Each row of a before or after table is a point. The points were changed in one or more steps. Then noise was added and the rows were shuffled. The steps act on columns, c1 being the first. What was done? A step turns or swaps two columns, mirrors them in a line or flattens them onto one, adds a multiple of one to another, or multiplies or shifts one. Angles are multiples of 10 degrees, from the lower column toward the higher: turns from -170 to 170, lines from 10 to 170 but not 90. Use the fewest steps. Two steps may share a column if one is a turn and the other turns, adds or multiplies; they go together, in the order done. Otherwise the lowest column goes first.

Before:
0: -17 -11   3
1:  -1  60  19
2:  -2 -36 -22
3:  26  41 -21
4: -41   9 -44
5: -31  45   9
6:  43   2 -36
7:  46  17 -17
8:  46 -12  33
After, 9 rows:
0:   8  60  18
1:  42  -3 -38
2: -11 -37 -22
3:  35  38 -21
4: -41  16 -42
5: -22  49  12
6: -19  -7   3
7:  41 -20  33
8:  50   7 -18
Steps: turn c1 and c2 by -10 degrees

Before:
0:  16 -24   3  13  -7  16 -15  -6
1:  40  -4   2  31  18 -20  -4  21
2: -29 -25   6  -1   7  -8  -7  18
3:   4   0 -33  25   3  -4   3  31
4:  12 -15 -18  22  11  32   1 -13
5:   7   9  -4  26   8  12  24 -18
6: -23  22  -9 -15 -37  36 -17  15
7:  -4 -35  50  -1 -14  -7   7  -5
8:  -3  -9  -3   1   8   3  10  36
9:  14  -2 -12 -33  21  -4  22   0
10:   4  -5  21  17  20  16  20 -11
11: -20 -38  -2  14 -11   7  -1  27
After (12 x 8):
0:   3 -12   1 -54  21   9  57   6
1: -27 -33   0  22   4  11   7   7
2: -35  -3  -7  -5   8   9  23   1
3:  11  23  -5  -3  21   6  49 -13
4:  -6   6  -3  13  20  40 -10  33
5:  20  -1   7  19   7   5  61 -14
6:  15   0 -26  18  -8  14 -37 -11
7: -30   6 -26 -10   6 -23 -14   3
8: -34   0 -38  27 -11  -6  -4 -11
9:  17 -17 -17  12  10  19   3 -29
10: -22 -11  22  22 -38  -2 -43 -38
11:   3  47 -32  15 -15  -9  16   4
Steps: turn c1 and c8 by 70 degrees; turn c6 and c8 by -70 degrees; swap c2 and c3; add -1 times c5 to c4; multiply c7 by 2.5

Before, 8 rows:
0:  29  32  26  13  49  -5  -4   1   4  34  -1 -13
1:  47  11  18 -27 -44   7 -17  30  24   3 -33 -39
2:  -1   8  -6  10 -19 -35   6 -15 -20  16  20 -13
3:   2  19  -8  15  24   2  -4  52  48 -50 -60  14
4:   8  -7  17  17   2 -10  14  -2 -28 -24 -22 -15
5:  42  10 -32  41   3   4   4 -14  -4 -29  -6  14
6: -21  -9 -14  31  20  -4  17  19   2 -10  10  -4
7:  13 -15 -27  47 -11 -10 -31 -22  26  -5  -1  13
After (8 x 12):
0:   0  -4 -13 -14 -27  15   8  -9  23   1 -26 -20
1: -10 -35 -10  -3  34  26  -7  20   1  49   3 -20
2: -12  27  -1  -5 -10 -15  19   2  -9  20   1 -28
3: -44 -37   3 -17   2  19 -48  -1  28 -43  30   4
4:  15 -15  -6  46  -6 -26   7 -21  -3 -10  26 -34
5: -51   8   2  15 -52  -8  13  23  49  24  59  -3
6:  -1 -44  11  16 -30 -31  27  -3   8   5  -4 -29
7:  13  -7 -33  -9  17 -12  -1   6 -15 -20 -24 -16
Steps: turn c1 and c8 by 110 degrees; turn c2 and c8 by 110 degrees; mirror c3 and c6 in the line at 50 degrees; turn c4 and c12 by -60 degrees; turn c4 and c7 by 50 degrees; swap c5 and c10; turn c9 and c11 by 100 degrees
